Each row of a before or after table is a point. The points were changed in one or more steps. Then noise was added and the rows were shuffled. The steps act on columns, c1 being the first. Name the steps. A step turns or swaps two columns, mirrors them in a line or flattens them onto one, adds a multiple of one to another, or multiplies or shifts one. Angles are multiples of 10 degrees, from the lower column toward the higher: turns from -170 to 170, lines from 10 to 170 but not 90. Use the fewest steps. Two steps may share a column if one is a turn and the other turns, adds or multiplies; they go together, in the order done. Otherwise the lowest column goes first.

Before, 14 rows:
[[-11 -29   4]
 [-19 -21   2]
 [ -3 -43   0]
 [-28 -13   5]
 [-10  -1 -19]
 [  6 -27  29]
 [ 24 -12  40]
 [ 53  -3  18]
 [ 47 -24  27]
 [ -3 -20  32]
 [ 48 -33  -5]
 [ 22   7 -33]
 [ 60  -6 -41]
 [-29 -17 -23]]
After:
[[  1  -2 -15]
 [ -2  -2  17]
 [  1 -28   1]
 [  2 -32  -3]
 [  4 -17   1]
 [ -1  -9 -41]
 [ -2 -18  28]
 [ -1 -30  28]
 [  0   8 -31]
 [ -6 -12  40]
 [  3 -26  31]
 [  0 -21   0]
 [  0 -17 -24]
 [  0 -40  -2]]
Steps: multiply c1 by 0

Before, 13 rows:
[[-39  25  25  16   2  -8  13  16  20]
 [ -1  14  16   7 -22 -22  -5 -29   0]
 [-37  29 -14  -6 -30  -4  25   2  28]
 [-21  23 -14 -35  29  -7  30  14   2]
 [-34 -13   5 -39 -25 -17   4   6  14]
 [-47 -24  11  -5  -9 -24  20 -29 -20]
 [-60   8 -18 -33  16 -12  -8   9  19]
 [ -9 -13  10  11  19  22 -14 -45  17]
 [ -8  11  22  15 -20 -18  15   5  25]
 [ -7  -2  26  10  26  35 -22 -13  18]
 [-15  -2  16 -29 -31  39 -32 -37 -10]
 [-10  -7   2  12  18  -9  25  18 -15]
 [  3  35 -23   7 -31   1 -15   9  36]]
After:
[[-60   7 -18  -2  16 -12  -7  17  20]
 [-38  24  25  -1   2  -8  12  18  19]
 [-10  -7   1   1  19  -8  26  29 -16]
 [ -7  12  22   0 -19 -20  15  -4  24]
 [ -8  -3  27   1  26  34 -22  -1  17]
 [-33 -12   6   1 -25 -16   5  -6  14]
 [-35  29 -14   0 -30  -5  26 -13  27]
 [ -1  14  15   1 -22 -21  -7 -41   0]
 [-21  22 -14   0  29  -6  31  30   1]
 [-10 -12   9   0  18  22 -14 -36  17]
 [-47 -25  13  -1  -8 -23  21 -34 -21]
 [  4  34 -23   1 -31   2 -15  -8  36]
 [-17  -1  16   0 -32  40 -32 -53 -10]]
Steps: multiply c4 by 0; add 0.5 times c5 to c8

Before, 14 rows:
[[-12 -10   8 -11  21  -1  13  -2  11 -25  19 -11   4   9]
 [ 10  19  -4 -14   9  11   8  -8  19 -23  -2  13 -20  13]
 [ 18  -6   2   4  -6 -10 -12  -7   4 -19  12   2  -5  -5]
 [-13  10 -21  10   3  12  -3 -16  -7  14  -1   8 -21  20]
 [-20  20  -8  -5   1 -22 -10   7  12 -12  14 -19 -11   9]
 [  2  -2 -22 -14   0   8  14  -2 -11  -6 -17   1  -2  18]
 [ 12   5   8   6 -10 -20  21   9  11  -4 -10  -4   4  13]
 [  0   7   2   7   0   4 -19  14  18  -4   4   0 -20  26]
 [-12  23  -8  17 -13  14  17  -8   0   2   5 -13   8   9]
 [-13  21  -4 -11  22  -1   9  -5  -8  -9  -9  -9   6   6]
 [ -8  19 -24  -9   5  -8   4  16  -4  10  -6   7  13   0]
 [ -5  -7   1  20 -14   2  12  15  21   3  -6 -15   5  -8]
 [ 12   9 -29   5  10 -13   3   3  -6 -20  -2  -4 -20  23]
 [ 13   2  -6  13 -13   5  14  10   4  -2  10 -18 -24   7]]
After, 14 rows:
[[ 30   5   1  10 -10 -62  24   9  11  -4 -10  -4   4  13]
 [-30  24 -18   5 -12 -31  43  -8   0   2   5 -13   9   9]
 [ 46  -5  -2   4  -5  22 -31  -7   4 -19  11   2  -5  -5]
 [-32  22   5 -10  22 -21  16  -5  -8  -8  -9  -9   6   6]
 [-20  19  -9 -24   5 -14   1  16  -5  11  -5   7  13   1]
 [-29 -10  13  -1  21 -31  25  -2  11 -25  19 -11   4   9]
 [-33  11 -22 -10   3  15   3 -16  -7  14  -1   9 -21  19]
 [  5  -2  -4 -26   0 -27  33  -1 -11  -6 -17   1  -2  17]
 [-50  21  -2 -10   1   9 -37   7  12 -12  14 -20 -11   9]
 [ 25  19   8 -12   9 -12  24  -7  19 -23  -2  13 -21  13]
 [-13  -7 -15  13 -14 -26  24  15  21   3  -6 -15   6  -7]
 [ 30   9 -23 -19  10 -15  -3   3  -6 -21  -1  -4 -20  23]
 [ 32   3 -14   4 -13 -29  31  10   4  -2  10 -18 -24   7]
 [  0   6  -4   7  -1  47 -34  13  18  -4   3   1 -20  27]]
Steps: multiply c1 by 2.5; turn c3 and c4 by 50 degrees; multiply c7 by 3; turn c6 and c7 by 50 degrees

Before, 10 rows:
[[-41  41  42 -33 -41 -29   5  -6 -20  35 -43  10   3   7 -34 -32   9  15
    1 -25  23 -15 -16  20]
 [ 32  33  19 -33  -1  37  -6 -43  32 -27 -28 -42 -32  34 -23   7  16   7
   -7  36 -33  25 -15 -60]
 [-34  39 -17  22 -15 -37 -39   2 -33  -4 -42  -7  24  20  -8  -1  12 -12
   16 -39  -8  49 -11 -30]
 [ 28  -2 -27  18   0 -12  13  10  19  25 -19  -2  41  -9  42  37 -42  36
   16 -16   4  25 -19   2]
 [-26 -15 -13  18  12  29  -9  27 -36 -33 -40   6 -42  49   3   2  -5  30
  -26 -16   4 -13 -41 -10]
 [  2 -26  22   1   8 -31 -31  -4  22 -23   4 -53  22 -28  12   6  27  31
  -15  -7   9  24  24  25]
 [ 20 -26 -23  17  22 -34   7  10  44  32 -49   4   5  40  -3 -25 -26 -23
    7 -36 -13  12  27  -6]
 [-42  37  19  21  -7  38  -9  18  33  20 -10 -53   8  44 -27 -33  10  -8
  -29  23 -46  48 -35 -46]
 [  9  12  14 -24 -28  -9 -32  28  27   9  15 -43  12 -17  13  25 -32  -3
  -20 -20 -13 -23   8 -20]
 [ 18   0   1  27  -8 -40   2  33  -4 -26   7  11 -29 -13  44  -4 -24 -15
  -26  11 -48 -29  32 -15]]
After:
[[ 28  -2 -27  18  39 -12  12  10  18  25 -19  -2  40 -10  14  35 -43  36
   16 -17  -9  35 -19   2]
 [-34  39 -16  21 -13 -38 -40   2 -34  -3 -41  -7  24  20  11  -3  11 -12
   16 -40  -7  60 -11 -30]
 [-26 -15 -14  19   7  29  -9  28 -35 -33 -40   7 -41  49 -10   4  -5  29
  -26 -17   3  -3 -41 -10]
 [ 32  33  18 -33 -22  37  -5 -43  31 -28 -29 -42 -32  33  -7  -4  16   7
   -7  36 -34  35 -15 -59]
 [-42  36  19  21 -28  38  -9  18  33  20  -9 -54   8  44  -2 -47  11  -7
  -29  24 -32  59 -34 -45]
 [-41  41  43 -35 -45 -29   6  -6 -20  34 -43  10   4   7  27 -22   9  15
    0 -24  33  -5 -16  19]
 [  2 -26  22   1  14 -31 -31  -5  22 -23   4 -54  23 -27  -3   9  27  32
  -15  -8   7  34  25  26]
 [  9  12  15 -23   3 -10 -32  29  28   9  15 -42  12 -17  31  19 -31  -3
  -20 -21 -21 -13   8 -20]
 [ 21 -28 -22  17   5 -34   7  11  43  32 -49   3   4  40 -23 -28 -25 -24
    7 -36  -5  22  26  -6]
 [ 18   1   1  27  40 -39   2  33  -4 -26   7  12 -28 -13  23 -20 -24 -15
  -25  11 -43 -19  32 -15]]
Steps: turn c5 and c15 by -70 degrees; turn c16 and c21 by -20 degrees; shift c22 by 10

Before, 10 rows:
[[ 17  20  19 -11  -2  17 -13   1   8 -15 -20   9  19  -7  15  14   8   7
    2   7 -10  22  -4   5  -6  -4   7 -15  -4  -1  -7  14   6 -12   5 -10
   17  -4  -6  20   4   1  -5  -1  16   6  -8   4   5  14  11   0 -10 -10
    9   3  -1 -18   2  17  -6  18  -4 -21]
 [-16   1   6   3   0 -13  15  14   0   3  -3  13   7   7 -12   2 -21 -17
    4 -11 -14  19   7 -11  12   3  -3  -7 -11 -17  21 -10  -7  15 -12 -14
  -15 -14   3  -5  -8  26  -2  13 -14   7  -9  13  16  16   5   4  13 -16
    9   0  14   7  17  27 -17   1   9  -2]
 [  5  -6  -5  -2   1   5  10   6  15  -9   2   3   1  12   9   1   6 -20
   -5 -24 -10 -12  -9  -5 -17 -11 -13  13   7  -2 -13  21  -7  18   0   3
   -9  -6  32  -4  17 -10  18 -20   5   7  12   6 -21 -18  11   7  -7 -11
   -8 -13   9  -8   5   5  11 -10 -10  14]
 [-14 -12 -12   5 -22   9   8   0  25 -24  13   9 -10   5 -16   2  14  10
  -14   4   8 -10 -25  14  -9  25  -7   8  11   4 -17   4  19   9  17  12
    9  -5   9  13   7   9 -15   2  20   4  11   8  -6   1 -10  -8 -11  18
    3  -6  -5 -14 -13  -6   0   1  -6 -18]
 [  9   4  18   7 -20 -16   7  -6   2  -3   7  -7  -7  10  -5  14 -14   7
    1  -9   3   6   5 -19 -17 -10  10  18 -19  -4 -11   9 -19  -6 -10 -16
   -4  -5  -2 -10  21  21   8  -2  -7 -13  12   8  15 -14  -8  13 -20  12
  -21  -4  25   0   6  -9  -8  -9  -8   4]
 [ 12   9  10 -18 -23   0   1   2  -7  -7  17   6   1 -16  -7  12 -17   8
   13  13   4 -13  14   1 -13  -2 -13   1 -16  -3   8   4   2  10  19  -1
   -5   6   9 -17 -13   2  -5 -14   6   6   6  11 -20 -21 -24   7  -8  -5
  -11  -6   7  -9   0   1   6  -3  -9   5]
 [ 13 -12  -4 -13  -7  -4   2 -19   4   3  -7  13  -9  -3   7 -25  -1  -8
  -18  10  15  10 -22 -17   1  -1   2  -1 -18  -7  13   6  -2  19  18   9
   20   4  11   4  12  -7 -17  10   8   7 -12  -9 -10  17 -25  -1   2 -10
   -6  -5   3   2  12  25  -8  -8  16 -19]
 [ 14   5  17  -2 -22  14  18   5  -8 -28 -12 -17  -2   8 -11   2  11 -20
  -10  -9  13  12 -12   4   7   2  25  -2   3  11  14  12   9   1 -17 -12
   -5 -11  -7  19 -12  -6 -18  17 -11  -5 -17  -2  15   5 -20  23  18 -13
    4  -4   2  -5   6  -5 -11 -19  -9  -9]
 [ 12  15   5  -2   9 -16 -18   0  -6   3  11  10   0 -24 -13  -5  -5   7
   15  10  12   0  -8  11   8  19   0  -4   2  -2 -13  -2  -8 -15   2 -12
   17  10  13   6  19   6   9  -5  -1  18 -13   5 -21  -3 -21  -1   0   9
   -7  -7  25  -8   0  -8  14  -7   1 -23]
 [ 18 -10  -5   0   7  16  18   2  -6   2 -14  -9  14  -4  -2 -20 -14  -4
   18 -12 -11  10  12  11   8  12  20   4  -2   2 -10   6  -8  12  12  -3
   16   2  -4 -16  -7  -9  -7  12   2 -19  -7  18   9 -21   7  -1  -6  -3
    5   9  -2  -4   1  19 -11  -9   4 -22]]
After, 10 rows:
[[-16   1   8   3   1 -15  15  15  -1   3  -5  14  11  18 -13   0 -20 -17
    4 -11 -15  19   5 -12  12   3  -2  -8 -10 -16  22 -12  -8  16 -11 -14
  -15 -13   4  -4  -8  26  -2  13 -14   8  -9  13  16  16   4   6 -11 -14
   10   0  13   7  -4  27 -16   3  11 -16]
 [  6  -5  -4  -2   3   3  10   8  15  -8   2   1  -7  29  10   2   5 -23
   -6 -25  -9 -13  -8  -4 -16 -12 -13  12   5  -1 -13  22  -7  19   0   2
  -11  -5  32  -3  15  -9  18 -19   4   7  13   6 -23 -19  11   8   1 -10
   -7 -32  10  -7  13   5  10  -9 -10  -9]
 [ 16   2  18  -3 -22  14  18   6  -7 -27 -12 -17  18  21 -13   3   8 -19
  -10  -9  13  11 -13   4   7   2  25  -1   3  10  13  12  11   0 -18 -11
   -5 -11  -6  20 -11  -5 -17  17 -12  -5 -17  -1  14   5 -20  23  -5 -13
    3 -10   1  -4 -11  -4 -11 -17  -9  -4]
 [ 10   4  18   7 -19 -15   7  -6   2  -2   6  -7 -18  23  -4  14 -14   7
    3  -8   3   6   6 -20 -18 -10   8  18 -20  -5 -11  11 -18  -3  -9 -16
   -4  -4  -1 -10  19  22   6  -2  -6 -13  14   8  15 -12  -8  12  14  13
  -21  -9  27   1   3  -9  -9  -9  -9  -6]
 [ 18  20  19 -10  -2  18 -12   2   7 -14 -20   8 -17 -16  15  12   9   9
    2   7 -11  21  -3   5  -6  -3   9 -16  -1   0  -6  15   5 -12   2  -9
   17  -4  -6  19   4   2  -6  -2  17   5  -8   3   6  14  11   1 -15 -11
    9   7  -1 -20 -20  18  -6  18  -3   3]
 [ 11  15   5  -2   8 -16 -18  -1  -6   2  10  10  -1 -60 -11  -8  -5   8
   14  11  13   0 -10  11  10  19   0  -5   3  -2 -11  -1  -7 -15   2 -11
   18  11  13   7  19   7  10  -5  -1  19 -14   3 -21  -3 -21  -1  -1  10
   -8 -17  25  -8 -22 -10  15  -8   1   3]
 [-14 -12 -13   4 -20   9   8   2  25 -24  13   8  -7  13 -16   2  14  10
  -14   4   7 -10 -23  14  -7  26  -5   8  11   5 -18   5  18   8  16  11
   10  -4   8  13   7  10 -16   1  18   4  11   7  -5   0 -10 -10  13  18
    2 -14  -6 -14 -14  -4  -1   2  -8  16]
 [ 13   9  11 -18 -24  -1   3   2  -8  -6  16   7 -11 -39  -5  11 -18   7
   14  13   3 -14  14   4 -14  -3 -13   1 -15  -3   8   6   1  11  19  -1
   -5   7   9 -17 -13   3  -7 -15   6   6   7  11 -20 -21 -23   8   1  -6
  -11 -16   5  -8   4  -2   5  -2  -9   0]
 [ 14 -14  -5 -12  -8  -4   1 -19   4   3  -8  12   6  -9   8 -25  -1  -7
  -18   8  15   9 -22 -16   2   0   3  -3 -18  -6  13   6  -3  17  18   9
   20   4  13   4  11  -7 -15   9   7   8 -11  -8 -11  17 -24   0   7 -10
   -7 -11   3   2 -20  25  -8  -7  16  -8]
 [ 18 -11  -6  -1   7  15  17   3  -7   0 -14 -10  -8  -9  -4 -20 -13  -2
   19 -13 -11  11  12  10   9  13  21   5   1   1 -11   6  -9  11  12  -2
   16   4  -4 -17  -6  -9  -8  11   4 -20  -6  19   9 -21   5  -1 -10  -3
    4  20  -2  -5 -22  20 -10  -8   4   3]]
Steps: turn c13 and c53 by -110 degrees; multiply c14 by 2.5; multiply c56 by 2.5; turn c59 and c64 by -100 degrees

Before, 8 rows:
[[-38 -31  -2  14 -23 -24   5 -13   0  27  29  -9  -4  12  35  -5  16 -12
    7  25  -1  -7   3 -25  -4   8  22 -20   5 -23 -27  13  16   9   4  -5
   19  -2 -32  31  -8   5  -2 -22   0  18 -33 -14   3   0  13  -5   9  24
  -24  -7  26  -9  19  12 -24  21  -8  -7]
 [-14  -1 -12 -27  -6 -13   9  -9  26 -16 -19   5 -16  11   4  -5  18  25
  -13  -8  -8  12 -20  -5  -9  -4   9  14  -5  12   9  -5   4 -12  16 -18
  -14  35 -39  16  13 -13 -18 -12  -2  33 -11   2   9  11  20 -13   3   5
   20  40 -16 -28 -17  -7 -21  -5  30  23]
 [-18 -10   7  17  16 -11 -23  -6 -20  14  27  -3   3  -3  17  14 -24   0
    1   5 -16  13   1  18  24  22   8 -10 -20 -16  22   6  -2 -15 -20  -5
    6   2   3 -10   2 -22 -17  24  -9  32  -1   4  11 -23  10   3 -10  21
   -2  16 -16  -1  -9  13 -11   6   0 -14]
 [ -5 -30 -17  -4 -10 -11  -6 -15  22  28  25   7   0  18  -2   5   6   4
    9  -3  14 -23   9   8 -21 -10  -6 -10 -18  19  17 -13 -18 -10 -12   8
   15  -4 -11  11  -7 -18   9  22 -22  13 -12  12  22  12 -25 -18 -20  28
  -19  20  12 -27  24 -22   2  10   7 -14]
 [-10  -7 -25 -24   6  -7  -8  32 -16 -23  -3  -6  15  19  17   0 -10  38
   -8  17  -4  15  -1  -3 -23  32 -11  13  17  11 -13  25 -12 -16  -2  20
   21  -6   7  -4  17  14  -5   5   4 -14  11 -24   8 -27   5   3  14  20
   18  -4 -15 -13  -3 -20 -14   0  -6  -7]
 [ -4  -2 -24  -5  15  20  -6  15  22   4 -20  -9  -8   5 -11   0 -15   0
  -19  -5  10   9   0  17 -19  -9  33  -5  -3 -14  11  16 -26 -13  -8   3
  -11  -7 -19   5  -8   4 -31  15  -1  -3   2 -10 -12 -20 -21 -11  -9  -9
   21  15   4  -2 -24   5  18  21  35  -7]
 [-16 -34  -8 -14  13  -8 -26  18 -17   9 -12  10  14 -16   9 -11  18   4
    1  15 -12   0   5 -12   6   8  24  12 -12 -18 -26 -11  14   9 -12  17
   -4  -4   9  -2 -14 -25  -2 -20  -6  14   2  -5  14  -1  12   1  14   2
  -24  28  33  16 -19   4 -24  27   4 -12]
 [ -7 -21   4  -2  -5   7 -16  -3  20  28   2  14  31 -10   1  13 -18  -6
   17 -11  -5  27  22   6  26 -14  32   0  -1 -17 -30 -13  12  29  -1  -3
  -18  29 -24  13  10  -6   3   3 -28  -5  18   9 -20 -14 -19 -30   6  -6
  -12  -8   5   1  20   7  16   7  23   7]]
After (8 x 64):
[[-10  -7 -28 -23 -14  -6  -8  33 -17 -23  -3  -6  15  19  17   0   2  38
   -8  17  -4  15  -2  11 -23  32 -12   7  16  10 -13  25   9 -16  -2  20
   20  -5   7  -4  17  13  -4   5   4 -14  11 -24   9 -22   4   2  -6  20
   17  -4 -15 -13  -4 -20 -14  -6  -6  -6]
 [ -5 -30 -19  -5  14  11  -6 -16  23  28  25   7   1  17  -2   5   0   3
   10  -4  14 -23   8  -6 -21 -10  -5 -11 -18  20  17 -13 -38 -11 -12   8
   15  -4 -12  10  -7 -17   9  23 -22  13 -13  11  22 -15 -24 -17  15  28
  -19  20  11 -27  25 -22   2  13   7 -14]
 [-15 -34  -7 -14 -27  19 -25  18 -17   9 -11   9  14 -16   9 -12  -5   5
    1  15 -12  -1   6   6   6   8  25  15 -13 -18 -26 -11  -7   9 -12  18
   -4  -5   8  -2 -13 -25  -2 -20  -6  14   2  -5  14   1  12   1  19   2
  -24  28  32  15 -19   4 -24  -2   4 -12]
 [-18 -10  -1  17   3 -15 -24  -6 -20  13  27  -3   4  -3  17  13  23  -1
    1   5 -17  13   1  -4  23  22   8 -21 -19 -16  23   6 -49 -15 -20  -5
    6   2   3 -10   2 -23 -17  25  -9  32  -1   3  11 -18  10   3  15  22
   -2  16 -16  -1  -9  13 -11 -13   0 -14]
 [ -7 -21   3  -2  -7 -19 -16  -3  20  28   2  13  31 -10   1  13   4  -6
   16 -11  -4  26  22   1  26 -14  32  -6  -1 -17 -30 -13  20  28  -1  -3
  -18  29 -23  13  10  -6   3   4 -27  -5  18   9 -21 -59 -19 -30   2  -6
  -11  -8   5   2  20   7  15   7  23   7]
 [-13  -1 -12 -27   0  22  10  -9  26 -16 -19   5 -16  11   4  -5  -2  24
  -14  -8  -8  11 -20  11  -9  -4   9   9  -6  13   9  -4 -46 -13  17 -19
  -15  35 -39  16  12 -13 -18 -13  -2  33 -12   2  10  -8  20 -13  -8   5
   21  40 -16 -28 -17  -7 -21   4  30  23]
 [-38 -31  -6  14 -14  26   5 -13  -1  26  29  -8  -4  12  35  -5  12 -12
    7  25  -1  -7   3 -26  -4   8  22  16   5 -23 -27  13 -11   9   3  -6
   19  -2 -32  31  -8   5  -2 -23   0  18 -33 -14   3  -7  12  -4   5  24
  -24  -7  26  -9  19  12 -24  29  -8  -7]
 [ -4  -3 -19  -5  -5 -23  -6  15  21   4 -20  -9  -8   5 -11   0 -17   0
  -19  -4  11   9  -1   1 -18  -9  33 -17  -3 -14  11  16 -22 -13  -8   2
  -12  -7 -18   6  -7   5 -31  15  -1  -2   2 -10 -12 -36 -21 -11  26  -8
   21  15   4  -2 -24   5  18  -6  35  -7]]
Steps: turn c6 and c17 by -120 degrees; turn c3 and c17 by 20 degrees; turn c5 and c62 by -70 degrees; turn c5 and c53 by 120 degrees; turn c24 and c28 by -70 degrees; add -1.5 times c46 to c33; add 1.5 times c52 to c50
